Every row gives one point. A path goes straight from each point to the next, and from the last back to the first. The post is the endless flat space through its rows: a point in 2 columns, a line in 3, a plane in 4, and so on, so that a path can go around it. Count how often the path circles the post. Going back the other way cancels.

Post (1 x 2):
[[  9 -12]]
Path (25 x 2):
[[ 24   2]
 [ 22 -17]
 [ -3 -51]
 [ -8 -19]
 [ -1 -39]
 [ 20 -42]
 [ -3 -28]
 [-20 -12]
 [ 11   4]
 [ 37  19]
 [ 24 -15]
 [ 33  27]
 [ 11  16]
 [ 60   0]
 [ 29 -30]
 [  6 -25]
 [-37 -12]
 [-13  25]
 [ 17   7]
 [ 58   1]
 [ 45   8]
 [ 30  -7]
 [ 18 -40]
 [ 13 -31]
 [ 53 -17]]
Times around: 2

Post (3 x 4):
[[ -9  -4 -16 -39]
 [ -6  24  13  32]
 [ -8  10 -21 -10]]
Path (24 x 4):
[[  1  36  -2  12]
 [  6   3 -33  -4]
 [ -6  16 -60  21]
 [-39  10 -17 -45]
 [-28  -1  17  -1]
 [ -7 -36   7 -27]
 [ 10  12  -8  26]
 [ -3  27   0  17]
 [-24  14 -13 -26]
 [-16  10 -46  -6]
 [ 22 -17 -36  19]
 [  3  -4  31 -16]
 [ -6  11  -2  34]
 [-21   8  -3 -20]
 [-27  45  21   0]
 [ 12  18 -46 -36]
 [ 14 -10 -57 -16]
 [-11  -6  23  14]
 [-41  22 -22 -38]
 [-19  41  17 -22]
 [ 19  13  27  49]
 [ -1 -12 -27 -25]
 [-31  -3 -22 -11]
 [-27  59  -5  18]]
Times around: 2

Post (5 x 6):
[[-50 -15   8  12  29   0]
 [ -7   4   4  23  14 -20]
 [-11  22   0 -23  15 -30]
 [ 28  12  12 -15  -7  12]
 [ 27  -3 -11 -16 -41  36]]
Path (28 x 6):
[[ 16  52  -1 -40   4 -15]
 [-45  32   9 -26   7 -16]
 [ 33  -7  13  25 -18   8]
 [  5  12 -16 -44 -15 -16]
 [ 31  -7 -26  10 -13 -11]
 [-15  16  -8 -27   8  12]
 [-51  10   3  -5  10   2]
 [ 23 -18  29  47 -14  21]
 [ -3  -6  23 -11  22   3]
 [-36 -10  14 -14  41  -7]
 [ 19  10 -14   6 -13   1]
 [-34  18  49 -16  47  14]
 [-59  21 -16 -26  15 -57]
 [ 31  -3  20  -1  -1   3]
 [  4  -5 -12 -16  -3 -19]
 [ 46 -18  20  -5 -18  24]
 [  1  16 -28  -5  -5 -37]
 [ -8  29   7   4  29 -18]
 [  8  56   4 -17  14 -60]
 [-36  -5  23  -7  21  -3]
 [-21   0   7 -24  17 -11]
 [ -8   1  22   4  40 -20]
 [ 23  18  13  -3  14   6]
 [-20   7 -37   3 -41  27]
 [ 52  45 -13 -22 -41   4]
 [ 33  20   3  13  29 -21]
 [  4 -25  24  -5  34   7]
 [-13  -8 -17 -14 -10  27]]
Times around: 4
